Rows are points. The points of each table are mixes of a few directions, plus a little noise. How many directions does each table use, and how many do they share? Where both have some left over, give the other angles between the two spaces (their principal angles), to ten degrees, smallest first.
In the rows, zero is written as 128.

First (4 x 2):
[[143 209]
 [122  93]
 [122 103]
 [124 108]]
Second (5 x 2):
[[110  38]
 [135 160]
 [132 149]
 [135 163]
 [129 131]]
Directions: first 1, second 1, shared 1

First (9 x 6):
[[178  78 134 101 121  58]
 [161  95 131 110 123  81]
 [129 126 128 127 128 126]
 [140 116 129 122 126 111]
 [149 108 131 118 126  98]
 [167  91 133 108 123  74]
 [ 59 196 120 166 137 225]
 [ 89 166 124 149 133 184]
 [ 81 175 122 154 134 195]]
Second (7 x 6):
[[115 142 126 135 130 147]
 [160  97 132 110 123  82]
 [162  95 132 110 124  79]
 [111 144 126 137 130 152]
 [182  75 134  99 121  51]
 [110 146 126 138 131 154]
 [ 56 199 120 166 137 228]]
Directions: first 1, second 1, shared 1

First (8 x 9):
[[122 121 139 119 142 128 158 119 149]
 [126 126 131 125 133 128 138 125 135]
 [108 104 167  95 176 129 232  96 202]
 [140 142 104 148  98 128  63 147  82]
 [148 151  90 160  81 127  26 159  55]
 [122 121 140 118 143 128 160 118 151]
 [126 126 132 125 133 128 139 125 136]
 [132 133 120 134 119 128 107 134 114]]
Second (7 x 9):
[[118 249  71 129 162  45  67  64 100]
 [129 116 133 128 125 135 133 135 131]
 [126 149 118 129 134 112 117 117 122]
 [134  57 163 128 107 176 163 165 144]
 [132  86 147 127 115 157 150 150 137]
 [129 113 135 128 124 138 135 134 131]
 [129 124 130 128 126 131 130 130 130]]
Directions: first 1, second 1, shared 0; angles 70

First (9 x 12):
[[ 59  91 154 138 158 117  94 140  79 135 144 106]
 [191 137 152 183 123 158 179  94 124 171 161 124]
 [110 160 177  11 152 123  91 102 144 172 192 118]
 [182 146 146 118 136 156 158  93 155 121 138 170]
 [138 108 108 143 116 116 105 145 108 118 110 120]
 [174 120  85 119 119 110 133 116 169  62 118 163]
 [126 107 121 118 123 137  72 166  88 106  59 151]
 [107 127 113 157 119 131 138 150 124 119  92 127]
 [ 65 155  96 166 106 104 183 147 162 148 138  73]]
Second (11 x 12):
[[171 141 108 123 112 127 147 117 160 112 126 143]
 [ 71 108 157 136 148 129 101 142  83 153 132 106]
 [208 156  89 119  98 126 165 107 190  95 120 159]
 [ 23  92 183 141 164 129  80 156  46 170 139  85]
 [179 147 104 123 109 127 153 114 170 107 122 147]
 [153 136 116 123 118 128 139 123 145 116 127 139]
 [ 79 112 153 135 144 129 106 140  91 146 130 112]
 [183 146  97 123 109 128 152 111 173 104 124 148]
 [  7  85 187 142 171 130  73 160  33 177 137  83]
 [137 132 123 128 125 129 132 124 138 124 127 132]
 [193 149  96 118 105 130 157 111 182 102 123 155]]
Directions: first 6, second 1, shared 1

First (9 x 18):
[[123 147 154 143 123 122  77 112 118 144 116 103 126 142 125 140 100 156]
 [187  98  70 167  92 193 188 174 138  64 128 143 127  82  89 101 192  59]
 [117 132 157 135 120 127  62 100 111 147 130  98 134 151 135 142  88 157]
 [ 58 111 146  57 172 111  81  76  92 168 166 122 162 168 186 149  54 167]
 [ 91 161 162 103 159  74 114 111 132 169 117 130 120 149 148 143 102 171]
 [185  86  95 150  89 143 206 165 165  90 141 157 113 100 107  99 205  66]
 [171 115  86 150 110 151 205 173 153  86 121 156 116  90  99 104 194  76]
 [136 115 149 129 112 103 124 119 144 143 137 127 119 142 135 127 135 133]
 [ 85 186 133 118 174 128  95 121  98 142  96 115 136 128 127 147  82 168]]
Second (11 x 18):
[[109  31 100  69 127 171 128  97 101 115 200 137 175 149 174 126 104  95]
 [179  37 138 146  72 154 128 124 147 103 141 121 132 144 118 132 153  94]
 [ 82 199  98  92 196 100 192 153 127 137 110 166 123  99 136 120 135 137]
 [159  56 185 132  83  86 116 106 167 148 131 121 113 172 135 144 142 134]
 [183 164 128 219  44 164  43 123 118 124 167  77 112 111 105  90 135 114]
 [102 189 164 127 183  85 141 145 139 143  32 132 107 132 100 169 115 181]
 [ 90 173  80 110 184 177 135 142  84 104 107 132 153  98 120 133  98 129]
 [167 186 150 189  54  78  86 119 158 170 196 109  85 121 139  71 161 126]
 [112 142 151 114 160  97 145 134 139 139  81 137 120 137 121 152 123 155]
 [107 132 123 114 151 146 112 121 106 125 116 121 143 131 130 142 100 140]
 [118 102  91  96 155 153 183 144 122 102 128 155 145 113 131 128 141 102]]
Directions: first 4, second 5, shared 4
